Every row gives one point. The last column is the point's height on a tilted bowl or saddle (a function of degree 2), plus a little noise. Count its main directions that bend up, bend down and stay straight.

Points (15 x 4):
[[-54 -23  53  -6]
 [-50  19 -21  -1]
 [-23 -21 -56  19]
 [ 59 -19   1  41]
 [ 32 -19  38  -9]
 [-38  48 -39  31]
 [ 59  16  26 -20]
 [ 30  78 -51  57]
 [-40  -7  20 -39]
 [-37 -11 -34 -15]
 [ -8 -31  30 -30]
 [ 14  21 -56  42]
 [-12   7 -13 -42]
 [-68 -33  95  95]
 [-75  36 -15  33]]
Directions: 2 up, 0 down, 1 straight

Points (21 x 5):
[[-33 -47  33 -13 -27]
 [  3 -11  13  -8 -22]
 [ 43  28  12 -38  -1]
 [ 18   8  -2 -46 -30]
 [  8  33 -26 -46 -43]
 [ 34  -5 -12  84  43]
 [ 16  35  18 -53 -23]
 [-53  15 -20 -17 -61]
 [ 54   7   4  -8   4]
 [-10  33  17 -58 -45]
 [ 59 -35 -65   7  -5]
 [ 25  -5  24 -29 -23]
 [-95  73  28  17 -63]
 [-44  87  23  28 -57]
 [ 26 -60  19 -29 -37]
 [-25  39 -29 -92 -71]
 [ 68  59  10 -28  33]
 [-38  39  57  36  -6]
 [ 79 -41 -15 -15   7]
 [ 40  44   4 -19  -4]
 [-84  -7 -36 -69 -95]]
Directions: 1 up, 1 down, 2 straight

Points (24 x 5):
[[ 29 -34 -21  10 -24]
 [ 16 -30  -4 -23 -21]
 [-35  21 -10  40 -16]
 [-31   1  60 -48 -35]
 [-18  24  22 -41 -31]
 [ 17  -6  64 -35 -21]
 [ 95  63 -17 -47 -95]
 [-78   6  22 -11 -34]
 [-19 -38   9  19  -2]
 [ 12 -80  25 -67 -48]
 [  4  -6  13  15  -6]
 [ 29 -76  23 -12  -5]
 [ -8 -12  13 -55 -33]
 [-56 -49   9  82 -32]
 [ -2 -15  52  25  13]
 [-31  87 -15 -54 -13]
 [-27 -39  24 -90 -71]
 [ 48 -42   9  26 -17]
 [ 14 -19   2   4 -10]
 [-45 -34  -9 -48 -37]
 [ 15  33 -31 -29  -3]
 [ 77  41 -52  16 -43]
 [ 47  68  -1  -5 -51]
 [ 12  56 -41 -47   9]]
Directions: 1 up, 3 down, 0 straight

Points:
[[-30   4  -8  18   1]
 [ -1  31 -57 -48   3]
 [ -7  27 -32  20 -28]
 [-42  35 -29  -1   4]
 [-10  -6   4  50  10]
 [ 15   8  40 -25  31]
 [ 40 -26 -11 -16  11]
 [-24 -18 -18 -23  10]
 [-41 -30  49  43  49]
 [ 35  -4  10  49  24]
 [-50  -9  95 -11 -16]
 [ 15  36   9  33  26]
 [-53  53  74   5  28]
 [-41  50  33 -19  35]
 [-29  48  12   6  30]
 [ 19  -7   8  -8  15]
 [-52 -36 -25 -24  33]
 [ 69  30  25 -59  95]
 [ 84 -54   6  10  63]
 [-43 -37 -35  20  -6]
 [-13 -44  41 -12  34]
 [  9 -18  44   6  32]
 [ 45 -71  20  14  67]
 [  3 -37 -15   3  -1]]
Directions: 3 up, 1 down, 0 straight

Points:
[[-42 -53   0  39   5 -28 -48]
 [-56 -42  -8 -23  30  50 -38]
 [-28 -37  15  26 -29   4 -29]
 [-25 -10  28 -37  13   3 -27]
 [-30  55   1  55   9 -51 -40]
 [-37 -36 -11 -50 -37  16 -20]
 [-20  10  -6  20 -21 -35 -20]
 [ -1  -6   2   2  24  24   1]
 [ 27 -37  19  26  -2 -22 -15]
 [-44  -6  -5  11  48   0 -30]
 [ 64  24  11   5   9  44   9]
 [ -1  30   6  33  12  21  -3]
 [ 31  10 -72 -50 -41   1  19]
 [ -8  -9 -33  -2 -35  -4   0]
 [  4  30  10  51  30  23  -6]
 [-14   8  32 -20  14  47 -13]
 [ 28 -37 -18  22  71  -4 -21]
 [-41 -44 -16  -4 -43 -21 -39]
 [-71 -29   9  27  -5 -30 -63]
 [ -6 -23  14 -18 -12  38   1]
 [ 86  63  -1 -30  46  45 -17]
 [ 24   2   3  31 -48   6  -4]
 [ 39  40   5  -7 -20  31   9]
 [ 39 -16  19  63  -2  47  -2]
 [  2  17 -29  31  41  28   8]
 [-25   4 -72 -79  51  34 -32]
 [ 24 -57 -16 -52 -28  48  20]
 [-58 -36 -14  12  59  -9 -55]
 [ 39  71  -9 -15  28  35  -6]
 [ 57 -45 -16 -38   3   1  11]
 [ 13  -4  41  -7 -21  31  -8]
 [-11  37 -42 -23  42 -39 -23]
 [-95  -8 -31 -33  27 -53 -95]
 [ 15 -38  34  -5 -14 -29 -22]
 [ 24  15   2 -10  26 -31  -6]
 [  6  47 -12  13 -48 -55 -31]
 [ 14   5  30  50  -6 -34 -25]
 [  7  18  40  -3  21  11 -18]
 [-12  -5 -18 -28 -34  10   3]
 [-34   4  49  18  36 -40 -52]]
Directions: 0 up, 4 down, 2 straight

Points:
[[ 20 -40  -4  35 -62 -10  43]
 [ -4  -9   2  68 -10  33   9]
 [-18  27   1  92 -20 -18 -14]
 [-48  35  64 -53 -25   6 -53]
 [  6  64 -16 -48 -20  50  88]
 [-10   1  14  -4  10 -32  -7]
 [ 14 -30 -53  36 -47  14  75]
 [ 16  -5   8 -23  18  11  11]
 [ 13  -4   4  36 -22  -8   2]
 [-92 -63   3  67 -14   2  -1]
 [  1  52  22 -67 -19 -38  58]
 [-20  35 -10  14 -34 -56  23]
 [ 56  14 -26   9 -24  -1  24]
 [-10  20 -20   6   2  23  31]
 [-31   9   9  -3  24  43 -17]
 [-23  21 -40 -70  19 -46  12]
 [ 57  55  32 -46  33  64  31]
 [ -8   3  25  15  42  27 -26]
 [ 23 -31 -10 -47  12   8  24]
 [-20  60 -42 -34 -15  34  91]
 [ 65  21  43   2  -9 -14 -21]
 [-28  43  -8 -80  20 -14  17]
 [ 61 -16 -95  -8  24   7  -7]
 [-15  39  67  26 -41   3 -92]
 [ -8  28 -11  11  20  42  26]
 [-17  87  -4   7 -57  36  81]
 [ 40  44  20  33 -32  39 -13]
 [-38 -57  59  13  -1 -55 -22]
 [ 27  -6 -68  34  49 -66  10]
 [ 42  72 -20  12 -28  46  74]
 [-23  58  31   9  14 -22 -32]
 [-52  67  31 -71 -42  -2  19]
 [ 50   6 -76  45  46  42  63]
 [-12  36 -30  -9  24 -31  27]
 [-68 -33  -7  -3  48 -23 -64]
 [ -5 -49   9  20 -18  50  33]
 [-19  14  10  53  -8  41  -3]
 [-57  31  21  -1 -12 -74 -39]
 [ 64 -12 -73 -23 -18  -2  18]]
Directions: 3 up, 2 down, 1 straight
